Rows are points. Two turns around zero, p and q, are shown by what they do to some points. Where does a point land after both, in the order given? Backwards means that the second turn is done in reverse. Each puzzle has new turns, and all numbers are rounded.

Turn p:
264	212 => 315	125
-138	-155 => -177	-108
-25	108 => 8	111
-102	-165 => -146	-128
Turn q:
275	-138 => 258	-168
-148	151 => -130	167
-127	-13 => -128	1
Where do these land?
p, then q: -256	109 => -191	202
p, then q: 30	193 => 104	165
q, then p backwards: 199	-206 => 234	-166
p, then q backwards: 26	-96 => 8	-99

Turn p:
152	112	50 => 109	111	118
-350	182	-23 => -110	166	-341
-105	-204	77 => -207	-124	13
124	-97	-244 => 190	-220	-6
179	8	139 => 19	68	215
Turn q:
-26	202	-115 => 145	11	-183
82	63	54 => 89	57	50
179	-89	176 => 26	59	258
6	-9	223 => -49	180	123
-241	-167	-338 => -211	-307	-248
Where do these land?
p, then q: 167	182	-254 => 260	-124	206
p, then q: -168	-65	241 => -146	122	-233
q, then p: 239	113	-261 => 99	-222	281
p, then q: -206	-36	98 => -96	-18	-209
p, then q: -80	-179	49 => -198	-12	-41
p, then q: 47	-14	127 => -30	132	-13

Turn p:
-295	-238	-215	58	-121	228 => -111	-210	-408	101	126	-106
-53	-70	-30	-9	-165	158 => -76	38	-218	26	-36	-64
-250	151	-39	-97	-32	185 => 97	-70	-235	-236	21	-74
90	-81	55	-164	-90	-192 => -21	223	65	61	129	122
186	151	24	364	20	-320 => -158	-17	476	34	-17	-200
-204	21	110	-114	298	129 => 355	-177	-83	-60	3	71
231	14	201	-78	15	-18 => 83	201	122	62	-160	94
296	51	-107	38	75	-169 => -169	12	280	12	-66	160
Turn q:
167	138	-37	-211	146	-128 => 12	-8	-111	-175	-247	-164
116	-188	176	-35	-15	-89 => -14	-169	-24	-202	138	9
206	-186	-147	207	-107	145 => -238	98	145	17	259	-139
-174	318	-51	91	-121	-60 => 240	264	32	113	-103	94
113	-99	-56	205	104	-133 => -180	135	-117	-128	118	40
-168	-17	210	-46	208	376 => 49	-285	-190	366	57	-47
-259	35	-94	-210	-215	-111 => 133	-33	263	7	-221	206
Where do these land?
p, then q backwards: -50	-149	-123	-212	256	54 => -276	-106	245	27	30	-68
q, then p: 328	1	81	-237	31	-170 => -20	247	-29	-3	263	262
p, then q: -4	115	283	42	-121	-46 => 201	136	-53	-201	-68	-72
p, then q: 40	-100	-122	-242	-85	-5 => -55	38	-13	266	-105	-75
p, then q: 34	182	-76	38	16	210 => 14	-97	259	-58	-67	38
q, then p: 49	-8	131	459	-46	31 => 122	-341	183	-191	-121	133
p, then q: -39	7	139	224	-100	118 => 35	155	73	-214	14	136
p, then q: -360	-49	-313	-72	49	-192 => -354	-225	-256	60	-163	57
